Each row of a before or after table is a point. One or more steps were done to the points. Then noise was added and the rows were shuffled. The steps act on how far a point lies along the listed directions, d1 being the first. Name the steps. A step turns or swaps two directions, mirrors them in a line or flattens them onto one, adds a multiple of one to another, or multiplies one. Angles are multiples of 10 degrees, from the lower direction toward the higher: turns from -170 to 170, lines from 10 to 170 but not 90. Use the fewest steps. Two steps may share a direction if one is a turn and the other turns, adds or multiplies; they go together, in the order done. Otherwise the lowest direction goes first.

Directions:
(1): [-41  28  40]
(2): [45 42 17]
(3): [-19  39 -47]
Before (13 x 3):
[[-18   2 -16]
 [ 27 -13  -7]
 [ -2  -5 -10]
 [-29  28  20]
 [ 10   1  -3]
 [ -9  -1   3]
 [  4   1  17]
 [-13  10  32]
 [  7   2  41]
 [ 27   2  -6]
 [-21   9  -4]
 [ 14  29 -16]
 [-24 -17  -9]]
After (13 x 3):
[[-16  -9  19]
 [ -3 -10   8]
 [ 17 -11  11]
 [  9  25 -23]
 [-24   2   3]
 [ 22 -30  43]
 [-11   4 -10]
 [ 39 -28  29]
 [ -3  40   2]
 [  4  10  -8]
 [  8  19 -36]
 [-24 -20  -3]
 [  3 -23  60]]
Steps: turn d1 and d3 by -70 degrees; multiply d3 by 1.6

Directions:
(1): [-23  53   5 -24  53 -10 -17  27  10]
(2): [ 24 -17  14  35   9  34 -30  60  -2]
Before (14 x 9):
[[-13  -4 -13 -12 -11 -19  27 -38   3]
 [  4 -12   5   7  -2   9 -11   9  -1]
 [ 10  -6  12  13  11  17 -12  20  -8]
 [-11  17   3 -14   7  -8   3  -6   4]
 [ -9  23   1 -11  17 -20   1 -11  19]
 [-27  -2  -8 -23  -8 -19  11 -47   2]
 [-18  10 -11 -19  -6 -18  20 -28  -4]
 [-18  24   2 -24  19 -21   4 -11  -3]
 [ 11 -25  -4   4 -19  -3  11 -14  -1]
 [-15   4 -12 -10  -4 -17  23 -27  -1]
 [-24  26   3 -24  17 -14  12 -14   2]
 [ 16 -17   2   6 -18   6   4  -4  -4]
 [-12  10  -6  -9  -7  -1  -4 -12 -13]
 [-19   0  -4 -19 -23 -24  21 -54   9]]
After (14 x 9):
[[ 23 -34   0  14 -36   8  10 -12  -7]
 [ 20 -47  -6  14 -40   1  17 -25  -6]
 [-19  10 -11 -21  -7 -18  20 -27  -4]
 [-15 -11  -5 -14 -35 -22  24 -60   7]
 [-25  -6  -8 -21 -12 -19  13 -49   2]
 [  6 -17   6  10  -6  10 -10   7  -2]
 [-28  44   4 -33  40 -25  -3  -2   1]
 [-16  29   4 -20  20 -10  -2  -1   7]
 [-33  46   6 -34  37 -18   6  -4   6]
 [-17  40   3 -19  34 -23  -4  -2  22]
 [-10 -14 -14  -7 -21 -17  30 -44   2]
 [-12  13  -6  -9  -5  -1  -4 -12 -13]
 [-15   1 -13  -9  -7 -17  24 -28  -2]
 [ 10  -4  12  12  13  17 -13  21  -8]]
Steps: multiply d1 by 2

Directions:
(1): [-21 -11   3 -24 -18 -31   0  27  21 -22 -13  -9 -13 -44]
(2): [ 18   5  25 -10  26  21  11   4  -5 -10 -60  -6  18 -10]
Before (13 x 14):
[[ 18   9   9   9  12  18   6 -10  -9  11  -6   4   4   6]
 [  1  -6  11 -13   9   1  -5   8  -4   1 -20  -3  -6  -7]
 [  2   3  -1  10   7  10   1 -10 -14   7  13   5  -1  20]
 [ 13   7   1   8   6  16  -2 -12  -8   2 -15   7  10  15]
 [ -2   0  15  -7   2 -10   1   9  11 -15 -21   0  -2 -16]
 [  6  -2  10 -12   6   0   0   6   2   0 -17  -5   1  -2]
 [ 11   1  -7   7   2   8   7 -13  -2  15   4   5   8  22]
 [ 16  10   1   5  12  18   3  -8  -7   6 -25   2   6  18]
 [  9  -1   9  -2  16  17   4  -3 -13   3  -9  -5   4   3]
 [ 12  13   7   4  17  21   2  -5 -11   1 -15  -4   6  11]
 [-14  -8  16 -24   0 -12   5  25  11 -17 -25  -7   4 -42]
 [-18 -12  10 -30 -14 -29  -3  26  27 -20 -28 -16 -11 -48]
 [ 13   4   4   1  18  26   7  -4  -5   5 -15   2   9   8]]
After (13 x 14):
[[ 11   5  -4  11   2  13  -2 -12  -7   4  -3   7   8  17]
 [ -7  -9  24 -35  -1 -18   3  29  24 -26 -60 -17  -2 -53]
 [ 15   8   4  10   6  13   5 -10  -9  13   5   5   0   9]
 [ 14   8  -3   7   7  14   0  -8  -6   8 -14   3   3  20]
 [ -1   1  -6  11   2   4  -2 -11 -13  10  26   6  -5  21]
 [  2  -6  14 -14  11   2  -4   8  -4   1 -24  -4  -4  -8]
 [  7  -1 -12   8  -4   3   4 -14   1  17  14   6   4  23]
 [  7  -1  10 -12   7   1   0   6   3  -1 -21  -5   1  -2]
 [ 10   2   0   3  15  22   6  -6  -5   7  -4   2   6  10]
 [ 10  12   2   7  13  18  -1  -5 -10   2  -5  -3   3  11]
 [  1   1  18 -10   7  -7   5  10  11 -16 -32  -2   1 -17]
 [  7  -1   6  -1  15  14   2  -3 -13   4  -4  -5   3   3]
 [ -7  -4  25 -28  12  -3   9  27  10 -21 -47 -10  11 -46]]
Steps: add 0.5 times d1 to d2

Directions:
(1): [-22  14  -4  24 -17 -28 -12   7  -9  10  17  60 -14 -26  -5 -23  24  16
  35   4   9 -13  -3  20]
(2): [ 43  33   2  13 -19   9  -2  16   1 -22 -30  -5  -8 -30  21 -41  -3 -24
   8 -19 -24   6 -25 -12]
(3): [ 15  11  -3  34  11  -5  13  -9  10 -10  26  25  17  -8  39  46 -20 -19
  11  37 -26  -2   5 -19]
Before (8 x 24):
[[ 15   2   3  25   3  -6   6   3   1   1  19  21   8 -13  25  11 -21 -21
    8  21 -13   0  -8  -2]
 [-11 -16 -16   8  13 -14  12  -8  12   5  27  13  10  13   9  45 -10   7
    0  34  -5  -1  19  -8]
 [  6  -4  -2   4  17   3   5  -8   8  -6   6   0  15   4  15  41 -14  -6
   -6  17  -8  -5  11 -13]
 [  9 -18   9 -37   0  12  -7  -4  -7  -8 -16 -49  -2  27 -23 -17   0   6
  -25 -35  13  13   1   3]
 [ 12   2   8  -9   0   8   2   7  -3  -6 -22 -18  -1 -11  -7 -27   3   6
    1  -8   2   6  -5  -5]
 [ 18   3  10  11  11  -3  17 -15   9  -7  18  18   6   0  34  60 -19  -9
   10  36 -17   3  13 -17]
 [  3  -6  -3  12  17  -6   4 -13  -1 -11  14   1  11   2  14  31  -7  -6
   -6  14  -8   3   4 -17]
 [-20   7   0   2 -14 -23 -20   1   2  15  10  36 -13 -10 -10 -22  31  16
   19  -5   5 -15  -3  23]]
After (8 x 24):
[[ -7 -14   0 -18   8  -1  -6  -5  -9  -5 -10 -24  -3   9 -18  -8   8   8
  -17 -18  12   5  -1  -2]
 [  5   9   5  13  -1  -6   3   5  -3  -4  -3  17   0 -22   5 -14   5   8
   19   9  -3   0  -2  -3]
 [ -7 -12   1 -26   4   6  -8   3  -2   2 -19 -21  -2   9 -22  -8   7  13
  -14 -19  16  -4   5   6]
 [ 16   4   1   9  13  -1   3 -14  21  -5  16   0  16   6  31  42 -11 -17
   -4  24 -28  -3   4 -14]
 [ 15 -16   8 -18   5  14   3   4  -2   4 -10 -36   4  10  -5 -12 -19 -14
  -23 -11   4   9 -10   1]
 [  5 -16  17 -49   0  17   2  -3  -4   2 -29 -46 -15  22 -24  -4   2  13
  -21 -23  19  12   5   3]
 [-11 -26 -12 -29   6   1   4   0   6   6  -7 -31  -3  25 -22   5  -1  14
  -21  -4  12   6  12   0]
 [-12   9   2  20 -18 -30 -15   0 -14   0  24  52 -12 -15  -4 -18  21  17
   32  -5   7  -6   0  19]]
Steps: turn d1 and d3 by 130 degrees; multiply d2 by 0.7

Directions:
(1): [-25  17  -4  -2  46   8 -12   5   1  22   6  11   9  11  10  13  -6  19
   3  -8 -22   9 -13 -10   5   9 -18  12 -32 -30 -29   1 -14  29 -28   0
 -22  20 -21   5  -6 -30 -14  24   2 -47  39  -6 -16  26   4  -9 -23   8
 -12 -12   3  -5 -13 -33  58   0  10  -6]
(2): [-21 -28  28  32   5  -1 -17   2 -32 -11  -2   6  30 -15  16 -16   1 -15
   7 -24  30  30   3  11  18  -7   6  29   3 -11  14   0 -14  24 -30 -29
  31  -5  24  29  19  18  -1 -43  28  20   1 -15 -19  -9   3 -29 -28   2
  12   7   4   3 -14 -28   7 -38  -8 -17]
(3): [ -1   0 -16 -23 -16  -3  33  -7   0  36  47   1  -7 -27  14  26 -34   3
  -5   1  -6 -16   9  -1  19 -20 -10 -20  28  11   9  -3  10  28 -29 -18
 -11  14   4  -7  -9  10   6  13  -5  -4 -25  -1 -29 -60  27 -27   9 -23
  -1  31  25   4  -1 -17  20 -13  15  23]
(4): [ -8  28  -3 -50  -4  -4  -3  -8  15 -26  -6  36  -4 -10 -11  22  19 -33
  23  -3  -8 -17  -6  34  39  25  34 -10  20 -29  32  31   3   0  -9  37
  25   7   2  -4  12 -19  -9  -5  18 -21  -3  12  27   5   6 -16 -22  -8
  16  13  28  10   2   3  13   0 -33  -7]
Before (8 x 64):
[[ -4   4  -7 -11   1   5  21   3  10  25  26  -3   3 -13  18   7 -21   5
    3  -7  -8  -2  -8   1  -3 -12 -13  -5  -3  -1  -4  -3   2  16 -15  -7
  -20  17 -10  -7 -11  -9  -7  14  -4 -21  -4   2 -15 -18  17   2   7 -14
   -1   9   9  -4   2 -16  19  -6  14  16]
 [-34  -7  19  19  20  -3 -35  14 -10 -25 -19   9  25  13   3 -17  20 -17
    7 -18  11  40  -8  19   8   5  15  26 -18 -20  -3   4 -14  11 -10   8
   23  -5   6  31  29  -4  -2 -33  25   2  22 -10   7  34  -4  -6 -42  13
    9   6  -1  -2 -16 -15   9 -30 -20 -24]
 [  6 -20   2  34  -7   2   5   3 -15  11   2 -20   5   6  11  -4 -12  24
  -16  16  14   4   9 -11 -25 -15 -26 -10  11  19 -14 -18 -13  -5  17 -29
   -9  -9  12   7  -7  14   2   0 -18  22 -10 -13 -13  -9   0   7  19   0
   -8  -1 -11  -5  -1  -5 -17  -8  17   7]
 [-17  18  -7 -13  22   8  -5   8   9  -5  -5  15   0  -5  -4  18  16  -9
    6  -9 -11   7 -16   9  17  20   5   2  -7 -29   2  10 -11  14 -13   4
   -3  17 -10  -3  12 -20 -16   8   9 -21  26   9   3  17  15 -10 -30  13
   -1  -2  17   0  -9 -16  32  -4 -12  -8]
 [ -1  21  -4 -32   7   7   5  -6  22  18   7   8 -22  19 -18  16  -1  10
   -5  -3 -36 -23 -15   2   2  14   0 -19  -2 -12   1   7  11  -2  -2  33
   -8  17 -17 -15 -13 -22 -11  41 -10 -37  15   3   6  18   0  -1   3   7
   -8 -10  11  -5   7  -3  26  17   2   5]
 [ 16  -2   3  10 -27  -5   0  -1  -3 -26 -17  -3  -3   3 -12 -31  14 -20
   -1  14   9  -1   3  -4 -18  -9   9   9   6  19  12   0   2 -34  37   8
   22 -15  15   7   5  14   9 -13  -4  18 -11  15  11   9  -6  19  18   7
    5  -2 -19  11   7  38 -44  12   1 -10]
 [  9 -40  29  60   2   9 -16  13 -28  -8 -24 -26  19  10  18 -35   3   7
  -13  -2  44  30  13 -16 -27 -20 -13  33 -28  13 -12 -23 -14  -8   4 -34
   10 -22  21  22  13  23  -1 -26   2  41  -1 -17 -20   7 -12   9  -1  24
   -8 -25 -18  -4  -5  -3 -16 -14  10 -16]
 [ 18   2  10   1  -8  -7  -7   3  -2 -21  -3  -1 -10   4  -9   0  13 -18
    7  -1  14  -1   6  10   2  10  10  -7  10  -4  19  11   7  -8  15   1
   25 -24   1   5   5  -5  -3 -11  -1  19  -4  -2  10   9  -1  -8   6   1
   12   4   3  18   3   8 -27  -7 -15 -12]]
After (8 x 64):
[[  1   9  -6 -11  12  10  12  -4  14  39  20  -9 -19  20  -9  12 -17  27
  -17  -2 -35 -15 -11 -15 -12  -1 -22 -15  -9   0 -15  -8  10   7  -7  11
  -25  19 -19 -13 -19 -13  -8  48 -18 -32  16  -5 -17   5   3   0  12   6
  -17 -12   3 -10   4 -12  31  13  23  13]
 [  0 -35  35  44  -1   6 -22   9 -30 -26 -28  -4  25   0  16 -29  14 -17
    2 -11  51  31  11   7   1  -9  10  36 -13  -5  12  -7 -17  -2 -11 -23
   36 -20  31  29  26  20  -5 -44  20  39  -4 -15 -11   4  -8 -10 -20  19
    5 -15   0   3  -8  -9 -10 -26 -11 -25]
 [ 19 -16   6  23 -36  -6   6  -1 -11 -18  -8 -13  -1  -2  -6 -36   5 -16
   -9  14  17   2   9 -10 -24 -22   2   9  11  34  12  -9   4 -33  36  -7
   21 -19  20  10   3  29  16 -18  -8  33 -22  11   0  -8  -4  17  27   3
    5   2 -22  10   6  37 -53   6   9  -4]
 [-11  25 -15  -9  30  11  -5  11  18   3  -9   6  -8   7  -8  17  16   7
   -1  -1 -23   4 -19  -4  -2  21  -5  -1 -21 -24 -17   3 -10   5  -1   9
  -23  18 -23 -12   3 -29 -16  28  -5 -30  36  11   7  31   8   6 -20  19
  -10 -14   5  -5  -7  -8  32  12  -2  -4]
 [ -6 -23  12  25 -12  -1   1  -2 -24  -2   5  -1  16 -11  15   1  -8   1
   -3   3  26   8  10  10   5 -11  -9  -3  28   4  10  -4 -16  11  -6 -30
   17  -9  27  19   7  18  -1 -23   3  25 -17 -16 -13 -22  11 -18  -3  -7
    5  14   8   3  -6 -17  -8 -29   1  -1]
 [ 27   2   6   6 -12  -7  -4   3   1 -18  -5 -11 -16   9 -13  -4  13 -11
    2   6  11  -4   8   3 -11   7   6 -11   8   7  13   6  10 -18  29   0
   19 -28  -3   0   0  -3   0  -4 -11  24  -7   1  13  13  -4   4  18   2
    7   0  -5  16   8  19 -39   3  -8  -8]
 [-24  10  11  10  26  -1 -37  15   6 -30 -33   5  13  30 -10 -16  29  -8
    5  -6  -5  30 -14  14  -7  16  15  20 -32 -19 -15   5 -11  -8  13  28
    8  -6  -9  18  21 -19  -5 -14  13  -9  35  -2  25  60 -15  17 -30  20
    3  -9 -11  -7  -9   2   4  -7 -22 -23]
 [ -9   9  -4 -20   4   4  17   1  10  18  25   9   5 -16  18  10 -14  -5
   10 -11  -8  -2 -11  11   9  -6  -4  -3   1 -13   5   5   0  22 -23   0
  -11  19  -8  -4  -6 -14 -11   8   4 -28  -1   3  -9 -15  18  -6  -5 -15
    4  12  16  -2  -1 -21  28 -10   5  11]]
Steps: multiply d1 by 1.3; turn d2 and d4 by 60 degrees; turn d3 and d4 by 40 degrees

Directions:
(1): [ -8  21 -32   1  17  18  -1  16  -6 -18  13  -1  23 -22  36  27  43  26
 -22   4  21  37  19  10  -7  25  -5 -27  -6 -29 -32  28  -2 -28  -1   5
  33  -9 -19  -5   7  13  -8   6 -18  10 -10   8 -21   0  18   8 -24 -16
  -8   6  -3   2   5  -8   0  15   8   6]
(2): [ 22  14 -13  15   1 -10 -14   0 -14  -5   2  26 -11  12   5   3 -12 -22
 -10 -25 -39  -1 -12  -2   6   8  25 -17  39 -10  -9   3  -1 -10   5  22
  -3 -36  -1   0  23   2  -4  -3  -2   6  -6  28 -22  20 -32  -8  -6  17
   1  18   9  29 -60 -25   3 -25  11  25]
(3): [-42  -6  13  35 -22 -16 -27  -8  14 -15  18  -8 -18 -18  -9 -40  14  17
  15 -15 -30  -6   7  12 -20  29  -9  -9  29  19 -11   7 -20 -10  17  -4
 -13   1  17 -41 -11   6 -17   5   9  41 -11 -15 -12  20   4   4  -5  -6
 -12  -3  -6 -26  23 -16   1 -15   2   5]
(4): [-15  19  -6  -8 -13   8  14  -1  -1 -14 -22   9  20  20  30  -2  -7 -13
  10 -22  28   5   0  -4  -4 -26 -23  -1   9  31  21 -16  22  -9   0 -16
  18 -31   2 -24 -32   0 -25   1   1  39   0   2 -16  24  -1 -12  11  10
   0  26  38   9  -5  22  41  20   0 -27]
(5): [ 21   5 -34   7 -11   8   3  14   8  -4 -20   2 -37  25  -4  -9  10  11
   2  23  -6 -19  15 -21 -10   0 -39  27  -5   9   7  23  11  22  36   7
  33  12  30   4   7  -7  -1  24 -11  -4  -2  25   4  13  23 -30 -14 -17
 -17  -6  -9 -26 -26  13  11  -5  36  18]
(6): [ -8   5  -6 -15  17  12   3 -47 -28  -3 -34 -19  25 -27 -31  32  23  -6
   2  25 -34 -26   1 -22 -21   7  30  -1 -11  22  -8 -18  -6 -21   9  16
   5  -6  14 -14   7  -9 -38 -15  -4  16   9  -2   0 -18  -8 -30   2 -18
   5 -18 -16   9  -5  14  16  14   1   4]
Before (13 x 64):
[[-11  -5 -11  17 -13  -4 -16   1   6 -10   0   3 -14 -12 -16 -12  25  10
   -1  14 -30 -19   8  -8 -12  12  -5   6   6   4 -13  22 -20   0  28   9
    5  -2  20 -16   8  -6 -24  15  -2  24  -5   7 -17   8  16 -20 -10 -15
  -14  -4 -16 -23 -14  -7   4  -5  13  14]
 [  9  25 -34   0 -12  16   6  -8 -11  -6 -21  12   6  21   9  24  13  -3
   -4   3   9   0   5 -17  -3 -12  -9  -2   5  11   4   9  20  -6  17   8
   27 -22  14 -12 -13   3 -18  15  -8  16  -3  14 -16  10  -1 -25  -1   1
  -10  10  11   5 -32   9  26  -2  24  11]
 [ -3   2  -7   4  -6   5   0 -20 -11  -5 -15   8  -2  -4  -4   0   3  -2
    7   1 -20 -21  -3 -15 -14  -1  12   0  10  27   8 -16   4 -12  13  12
    7  -5  11 -22  -1  -5 -29  -5   4  21   9  -5 -10  10  -8 -17   9  -6
    0  -1   4  -4 -17  -2  16   1   9   1]
 [ 35  15 -30   0   9  10   3  -9 -16  -1 -31  20 -13  17  -6  28   4 -24
   -8   6 -30 -21  -6 -29   1  -3  13  17  13   7  -1  -1   1   3  15  18
   22 -19  17   2  22  -8 -17   2  -8  -5   2  35  -1   7 -13 -30 -13   0
   -6   8   4  13 -60  -5  16  -6  28  29]
 [ 15  16 -46  -3  14  23   1   6 -17 -13 -13   6  -4  -3   8  28  31  19
  -22  24   1  -2  21 -27 -17   9 -22   2 -16  -8  -7  29  -1  -7  32  15
   41   3   7   3  19  -4  -4  17 -20  -2  -4  23 -12   1  20 -30 -17 -24
  -18  -5 -11  -7 -24  11   7  11  29  22]
 [ -3  10  -9 -21   6   5  14 -27 -19  -2 -38   0  11  18 -17  19  -3 -23
    2  11 -16 -30  -6 -26 -14 -24  -1  11 -10  33  21 -26  16  -9  10   7
   14 -14  25  -4  -8 -13 -33 -14   5  14   9   6   1  -1  -8 -40  15  -5
    0  -6   7  15 -14  24  30  18   4  -2]
 [ -5  -1  -9  14 -13  -9  -9   7   1  -9   1  10  -7   1   4 -13   4   0
    4  -7   0  -3   5  -5  -7   1  -7  -2   3   3   7   6   1   3  14   7
   14  -9   4  -5   0   3   1   5  -4   9  -4  14  -6   6   4  -5   0 -10
   -6   1  -3 -12  -1  -5   4  -1  12   8]
 [-10   1  11  18  -8  -1  -6   2   9   1  11  -1  -6   5   4 -28 -16  -4
    3 -10  -3   2  -1   2   4  -3   2  -4  10   5  -1   7  -8   4  -1  -6
  -15  -6  -1 -11  -3   2   0   5   4  11 -11  -4  -4   8  -6   5  10   7
    1   7  -4  -1   2  -7  -7  -4   0  -5]
 [ 24  -2   2 -17   0   1  18  -5 -10  12 -36  -4  -2  21 -17   4 -20 -19
    6  17  10 -18  -5 -14   6 -30   0  26 -12  14  17  -9  15  26   6  -2
    5  11  13  22  -9 -12   8   1   5 -32  12  16  25  -6 -10 -13  22  11
    6  -7  -2   7 -16  16  10   3  12  -8]
 [  3  13 -20   9 -15   3  -6  -8   1  -9 -32   7 -20  17 -13 -11  -6  -6
    6   4 -34 -29   0 -21 -15   1  -4  21  16  26   7   2   6   0  28   8
   11  -6  31  -7   4  -7 -19  10   4  11   1   8  -3  10  -3 -36   2  -1
   -3   4  -4 -11 -30  11  20 -14  19  12]
 [-19  13  -3   6  -4  -1 -12 -20  -4  -4 -17  -9   1  -5 -24  -5   6  -5
   15   3 -33 -18  -6  -9 -18  12   5   4  19  26  -8  -8  -4  -9  14  -1
   -2   1  17 -18  -3  -1 -23  -5   1  25   1  -8  -4   9  -5 -15   1  -5
    4   7  -2  -8  -5  -3  11  -4   4  -4]
 [ 10  -4  -2 -21  12   5  20  -8  -5   7 -12  -4  14   0  -3  21  -2 -12
   -9  22   7  -6   1  -5  12  -7  17  13 -26  -2   0  -5   7   6  -6   4
    5  -3  -1  16   6  -6   6  -5  -2 -15  10   2   5 -12  -6   5   4   6
   11  -2  -8  15  -3  12 -12   7  -4   4]
 [  9  12  32 -18   1   8   5 -33  -6  15 -35   4  17  15 -17  20 -38 -38
   10 -13  -7 -29 -21 -14  10 -40  15  -3  -4  26  32 -42  12   4 -18   4
  -17 -27  -4  -1 -15  -5 -16 -14   8   1  13   6  14  -6 -30 -21  31  21
   16  12  29  32 -16  13  16   8  -7 -19]]
After (13 x 64):
[[ -9   5   3  18 -18 -11 -15  13  18   2   7   4 -25  16 -10 -32 -14   0
   15 -11 -16  -6  -8   5  -2   7 -16   9  26   9   0   6  -1  13   9 -11
   -9  12  12  -3  -5   4   9   6   5   8  -4  -6   0  20  -1   6  -1   8
    0  14   5 -17  -3 -15  -4 -20   4  -2]
 [ 22  10 -22   5 -22   4   3  -6  -3   6 -21  11 -22  33 -13   6  -7  -8
    4   8  -4 -18  -2 -23   2 -17 -11  17   5  14  14   8  18  16  23  10
   11  -4  26  -1  -7  -3  -2  19   0  -3   0  14  -3   7  -3 -26   5   5
   -9   2   2  -5 -36   7  12 -19  28  19]
 [ 10  -7  -1  18 -19  -7  -4  14  11   2   9  19 -34  17   5 -27 -17   4
    7  -9  -9 -12  -5  -3   2  -4  -9   8  15   8  12   0   4  13  12   5
   -2  11   7  -4   1  -3   7   8   7  -1   3  -2  -2  19  -2   1   6   4
   -5   4   4 -16 -15 -15  -5 -18  12   6]
 [ 19  11 -14  -9  -1   5  17  32   1   0  -9   8   3  23  28   4  -7  -1
   -9   0  47  22   5   5  15 -21 -21   7  -9 -13   3  16  19  19  -3 -12
   24   4 -10  24 -11   3  21  13  -4 -29   1  20  10   7   5  12   7  14
    0  10  11   7  -9   4   6  10  13 -12]
 [  4   5  -1 -14  -8   7  12 -22 -15  -3 -37  11   0  22 -11   2 -23 -23
    7  -3  -1 -33  -6 -33 -11 -35 -15  19  -3  42  39 -23  12   7  21  -3
    5 -14  17 -11 -14 -15 -14   1   5  16   7   5  -1  11 -11 -36  22   7
   -1   7  22   7 -24  31  32  13   6 -11]
 [ -7   0  -9   9 -11  -8  -7   0  -3  -9  -6   8  -1  -3   1  -9   4  -2
    4  -7  -3  -8   4  -8 -10  -2  -2  -4   3   9   9   1   2  -2  14   6
   14 -12   4  -8  -3   1  -7   2  -3  15  -1  11  -9   4   0  -9   4 -12
   -5   1  -3 -11  -2  -2  10   2  11   6]
 [ 21  -6  -5   3 -14 -14   5  34  19   9   8  18 -43  49   2 -24 -29  -9
   -2  -2   9  -9  -5  -4  11 -23 -38  23  -2  -6  25   7  15  30   9  -4
    5  12  16  29   0  -5  27  11   6 -28  -2  15  10  13   8  -6   5   9
   -9   1   5  -7 -14   0  -7 -13  13  10]
 [ 39   6   2  11   0   4 -12  36  25  18  22  15 -35  23   8   1 -21   6
  -16  -3  14   9   1   7  28  -4 -20  -2  -8 -43   0  25   2  29  -9  12
    1  11 -18  39  18   9  46  19  -7 -50  -3  27  18  -5   5  12  -7   9
   -5   7   1  -1 -18 -22 -35 -21  17  20]
 [ 32  13 -14   5  -8  -1   7  12   0   1 -19  34 -19  41  16   3 -25 -35
    0 -22  -5  -9 -15 -14  16 -24  -5  19  26   9  17  -8   9  15   2   1
   11 -28   7   2   3  -4   0   6   1  -4   0  30  -3  24 -18 -10  -1  21
   -4  28  29  15 -55  -7  17  -9  17  11]
 [-11   6  -3  18   2   6  -8   1   2  -4  12  -7   0  -7   6 -14   5   7
   -5   2  -6   8   7   1  -3  12   5 -12   4  -5 -16  18 -13  -7   3   2
   -3  -3  -3 -12   6   3  -6   6  -4  11 -14   0  -9   3   2   1  -1  -6
   -2   1 -15  -1   0 -10  -8   1   6   2]
 [-21  -5  10  13 -27 -13 -10   2  12  -8  -3  12  -6   5  -3 -28  -4  -9
   12 -13 -12 -18  -3  -2  -4 -12 -11   8  16  24  10   1 -10   4  15  -9
   -9 -19  14 -27 -15  -6 -25  10  11  39  -2  -2 -19  23   4 -12   7   7
   -7  14  12 -13  -8   3  19  -2  -2 -10]
 [ 11  -5   4 -17   5   2  20   5   3   8  -4   2  10  11   7   9 -14 -15
   -7   9  18  -1  -2   3  18 -15  10  14 -19  -4   7  -4   9  12 -11  -2
    2  -4  -5  18   0  -3  15  -2   2 -18   9   1   4  -4  -8  14   6  17
   11   7   1  16  -1  10 -13   5  -6  -2]
 [  1  17 -18  17 -27  -1  -7  24  17 -12  -9  21 -23  33  20 -30 -18  -3
    3 -20  -2  -3   0  -2  -3  -4 -25  15  23  13  10  12  12   7  15  -7
   14 -10  14  -4  -8   3   1  19   6   9  -7   7 -10  26   3 -14   1  11
   -6  23  16 -12 -24   2  18 -17  14   2]]
Steps: turn d1 and d6 by 120 degrees; mirror d4 and d5 in the line at 60 degrees
